Rows are points. Before rounding, the points of a table are all equally far from one centre. They may lie mostly on one side of it. Write the centre, to within rounding.
(in the rows, 128 means zero)

Points:
84 185
127 116
46 154
95 96
107 181
121 172
120 173
127 164
78 97
Centre: 89 140

Points, 12 rows:
70 133 96 88 185 120 162 80
107 99 111 123 200 56 83 66
122 50 104 144 166 71 163 117
87 148 127 164 195 103 125 87
89 147 93 132 164 116 64 127
63 98 127 116 75 70 149 128
150 113 81 112 117 114 173 102
73 126 162 40 189 93 131 88
92 126 81 151 133 81 103 136
99 63 175 172 62 140 95 104
100 20 108 174 170 118 116 84
122 141 104 157 135 123 166 124
Centre: 105 86 147 108 137 123 110 92

Points (18 x 14):
167 144 205 131 195 171 126 161 132 48 133 126 159 146
148 75 138 91 162 170 120 164 131 91 134 140 164 116
195 159 137 145 164 156 153 203 188 98 139 147 202 136
143 195 190 116 194 172 108 175 157 125 159 138 100 130
121 129 154 135 210 141 100 166 120 90 123 80 146 145
160 137 155 180 217 173 90 156 170 75 135 121 184 123
174 137 169 124 113 123 115 151 143 37 125 174 127 121
188 231 169 82 153 165 97 111 153 132 120 118 128 133
215 133 171 188 179 173 76 132 147 53 140 162 153 158
177 167 164 144 112 202 129 129 152 105 122 141 87 97
138 219 139 154 224 146 154 128 140 145 122 155 124 123
200 156 199 114 160 195 120 144 108 76 122 185 106 151
219 165 197 113 184 123 166 165 143 111 114 184 128 138
156 160 162 108 173 155 100 195 152 102 88 152 193 167
163 164 159 128 200 231 127 155 167 112 113 156 163 112
121 167 129 93 159 121 84 95 144 134 112 140 180 122
171 232 133 139 200 140 109 140 112 125 98 136 110 64
161 137 127 157 164 207 121 137 181 63 149 156 126 183
Centre: 189 162 122 133 171 147 113 143 127 107 136 143 138 132

Points, 27 rows:
53 163 183 140 149 134 153 168 113 124 84 85 137 108 175 69 82 142 108 117 150 117 137 89
84 125 132 154 118 76 167 126 139 130 75 81 150 132 190 87 37 88 154 161 189 132 137 120
115 80 145 126 69 116 141 121 80 141 49 132 146 93 181 74 85 112 84 109 138 129 168 131
134 195 175 100 106 102 169 85 118 113 86 121 155 84 211 85 124 156 75 152 191 109 70 105
109 120 143 154 134 76 160 74 111 125 70 100 187 94 189 98 70 164 64 85 136 111 97 143
96 158 204 155 141 100 151 109 117 78 59 82 99 116 158 85 95 108 74 106 206 131 139 158
127 126 152 122 146 111 120 103 108 69 119 167 159 63 177 71 86 100 145 116 168 151 57 107
84 142 172 109 151 106 157 104 145 87 67 145 147 89 175 65 38 125 101 152 127 156 118 98
127 139 216 110 127 97 142 89 84 112 75 73 149 109 155 83 103 157 94 139 174 166 146 113
84 145 186 86 111 91 156 147 100 80 77 137 168 107 169 70 87 141 56 142 188 92 155 133
103 126 163 144 118 63 112 118 99 83 95 141 201 124 220 112 98 132 99 153 199 120 118 114
77 166 191 149 85 82 185 61 114 119 109 121 173 98 153 112 153 142 169 141 141 151 145 106
69 65 185 128 69 92 163 143 126 90 135 117 192 73 168 115 128 146 133 123 181 148 80 101
106 148 201 128 100 113 113 116 127 82 81 155 188 140 209 55 111 135 84 142 126 126 111 114
91 167 200 118 170 79 164 106 130 110 115 120 198 48 192 89 96 154 118 102 192 118 118 100
115 176 164 88 128 57 183 104 77 80 94 92 181 112 162 93 79 159 81 87 184 140 123 111
79 155 168 133 118 153 114 122 103 130 46 108 199 140 209 110 112 114 85 135 172 153 88 86
92 144 185 128 96 101 155 146 70 136 75 91 134 117 137 29 103 156 85 127 208 125 109 129
132 110 201 132 158 68 138 87 123 104 67 80 197 106 178 57 87 116 148 106 219 120 106 108
83 174 169 136 113 103 120 125 106 110 121 134 201 141 197 116 104 119 124 172 199 117 80 148
81 123 178 155 140 80 177 154 116 115 107 106 140 74 216 91 92 136 73 124 151 131 83 166
107 108 219 82 77 131 156 116 83 109 79 146 197 90 188 62 84 132 90 84 180 136 95 143
102 135 194 117 179 120 165 100 127 122 40 138 185 71 162 78 52 95 67 122 231 149 93 134
126 157 167 159 94 126 188 142 97 118 54 111 142 83 183 132 84 148 42 137 130 104 83 147
124 101 177 100 183 89 160 102 157 132 62 91 202 101 122 77 147 141 91 75 173 179 127 143
108 191 194 133 111 68 180 68 125 91 47 86 173 111 158 61 65 126 134 96 168 147 92 127
90 133 230 111 130 133 149 79 100 114 84 113 153 109 197 75 112 170 130 104 158 121 95 91
Centre: 128 129 166 141 114 112 190 122 141 126 94 140 165 124 141 105 113 98 104 107 178 127 109 106

Points (27 x 24):
113 130 72 174 52 166 134 171 168 134 138 145 106 195 92 177 83 110 37 143 159 130 120 85
67 116 91 184 74 149 134 148 142 136 103 108 146 186 140 152 105 72 83 170 149 73 102 119
69 117 77 174 60 142 106 156 156 132 147 96 172 194 106 141 96 71 75 136 149 103 83 90
77 142 76 220 90 145 161 152 158 110 175 123 197 203 96 137 99 95 89 204 127 106 105 119
130 153 87 163 36 130 161 163 112 123 188 63 128 198 46 145 140 99 55 169 83 92 135 93
91 129 75 173 43 136 129 173 141 141 158 107 107 148 117 150 136 96 135 195 140 64 94 114
87 155 120 169 63 92 123 160 108 164 190 97 169 151 109 100 164 125 84 141 161 83 92 125
83 114 102 133 51 89 128 187 128 68 137 90 146 150 101 98 164 122 81 137 158 104 110 85
38 114 84 159 101 151 154 181 193 137 138 109 161 153 124 149 132 72 71 94 133 101 148 107
73 122 67 181 62 96 174 222 171 148 172 126 139 179 70 176 166 106 62 147 172 124 132 116
108 123 112 197 103 100 116 144 99 160 135 164 161 169 82 90 93 82 74 152 121 91 121 100
72 123 86 181 114 118 112 174 116 119 147 148 162 154 48 152 125 103 98 90 193 120 143 111
67 154 111 151 77 95 137 183 143 158 169 131 122 173 103 127 172 67 87 150 132 108 63 98
55 185 77 145 72 144 97 151 124 89 177 135 109 178 115 154 88 147 70 178 138 107 100 126
65 169 119 175 100 102 120 119 156 129 195 133 143 224 85 109 146 103 84 132 107 91 92 75
69 88 89 170 97 122 142 137 118 83 181 139 116 205 115 99 124 128 95 123 127 25 108 105
103 144 74 157 80 147 133 155 131 86 161 164 170 191 67 151 105 120 65 158 156 47 131 110
72 108 73 198 96 140 124 132 140 156 147 86 194 189 91 113 169 103 92 155 132 84 124 68
95 140 36 166 71 112 153 207 106 88 191 118 137 211 98 160 118 91 45 168 165 112 129 122
73 126 52 138 84 149 117 131 133 106 169 93 179 215 71 158 141 101 92 141 162 81 122 99
46 96 72 163 62 154 118 191 128 125 160 133 180 175 147 92 134 151 90 156 105 75 83 118
49 122 95 186 41 147 111 164 103 158 129 105 151 115 94 140 133 116 78 157 153 105 97 91
72 124 99 148 37 109 158 227 139 166 172 100 155 171 132 144 158 93 91 143 136 78 104 100
38 133 101 135 79 72 115 146 130 71 173 136 138 168 131 160 108 69 84 173 100 111 116 101
50 160 82 133 57 103 127 176 175 89 179 105 127 180 126 109 146 142 67 109 168 113 136 99
35 151 106 125 53 83 95 199 126 102 158 114 130 173 116 131 115 88 74 177 139 98 127 113
111 98 72 149 60 44 148 153 143 149 162 112 156 166 126 139 164 103 126 159 113 85 161 113
Centre: 93 107 118 175 86 138 132 166 129 117 175 123 129 180 105 145 142 127 83 145 109 129 147 126

Points, 30 rows:
78 76 120 98 89 148 69 159 49 165 154 61 100 148 84 86 87 114 87 140 134 155 146 95
91 101 186 115 95 156 49 150 59 129 167 64 100 140 103 131 77 155 89 137 153 169 138 84
82 101 128 127 59 140 65 162 33 172 178 74 115 134 125 136 102 93 79 148 120 195 99 118
32 89 167 116 103 132 39 161 56 179 177 82 104 129 138 109 95 119 106 133 150 156 132 107
56 133 135 77 67 147 56 176 66 133 136 94 136 142 132 109 107 148 89 149 145 164 78 84
87 107 130 99 79 153 80 147 72 107 188 111 100 134 78 118 61 114 91 137 150 190 123 104
54 115 163 105 64 145 61 196 23 169 141 85 117 125 139 106 99 120 106 133 149 189 124 80
62 102 129 97 72 165 68 154 58 143 152 75 90 172 117 124 95 132 109 111 140 146 117 112
84 104 168 116 93 168 57 159 37 150 195 58 141 138 147 92 102 106 96 124 157 176 143 79
89 75 170 108 69 140 57 135 32 148 154 94 107 148 110 113 84 113 89 134 125 157 98 120
76 103 151 103 27 151 105 166 87 152 173 86 118 122 85 104 95 139 91 122 126 177 138 115
70 120 128 129 115 162 77 158 100 150 112 85 115 161 108 114 100 100 71 134 127 159 85 105
54 109 153 126 125 171 84 131 38 144 136 82 122 108 102 122 92 164 85 108 132 164 128 128
58 100 101 104 70 164 70 159 54 185 158 89 125 117 141 116 129 178 74 138 109 164 117 110
88 110 148 94 65 134 92 159 76 177 137 80 120 148 106 139 84 128 115 74 174 178 131 113
52 84 172 113 88 129 34 112 59 136 142 110 116 139 105 96 105 142 90 154 127 155 104 123
98 86 167 103 71 140 39 130 40 150 191 68 99 133 87 86 114 133 91 136 144 175 132 91
88 113 192 94 105 164 102 170 65 144 155 78 112 138 94 104 134 161 74 125 150 186 134 111
92 130 135 75 99 154 64 164 55 160 160 97 114 130 122 96 120 143 89 121 117 154 127 153
90 117 177 127 90 158 72 172 39 191 147 95 109 129 145 104 102 127 89 133 151 141 104 103
58 120 125 108 71 147 55 159 44 177 173 70 103 97 123 126 90 146 118 86 150 143 131 99
75 112 139 114 98 142 38 146 50 152 172 63 90 152 98 117 98 136 96 150 139 189 114 118
89 64 132 101 73 146 73 170 22 167 195 80 113 159 130 125 97 124 104 125 123 188 135 107
76 115 162 123 62 137 99 163 38 184 168 86 91 134 92 106 114 142 74 122 155 163 131 118
59 110 120 144 63 129 21 145 22 169 166 93 103 116 135 108 98 141 92 120 143 167 99 92
81 110 152 73 77 111 82 186 30 142 174 87 133 161 157 107 93 140 95 137 137 141 90 78
58 143 160 142 87 137 39 159 41 158 166 110 145 132 120 152 104 136 101 119 132 192 110 120
55 105 151 88 92 136 80 173 38 139 162 53 106 119 134 131 72 132 75 110 126 173 97 109
80 78 176 100 88 151 48 129 56 129 128 86 80 149 125 103 94 161 78 108 146 147 116 63
14 123 125 130 81 143 86 155 43 135 140 77 105 132 119 146 118 163 52 124 158 176 123 92
Centre: 95 98 127 126 100 101 94 140 77 126 147 101 122 109 138 121 136 125 104 124 133 171 138 74
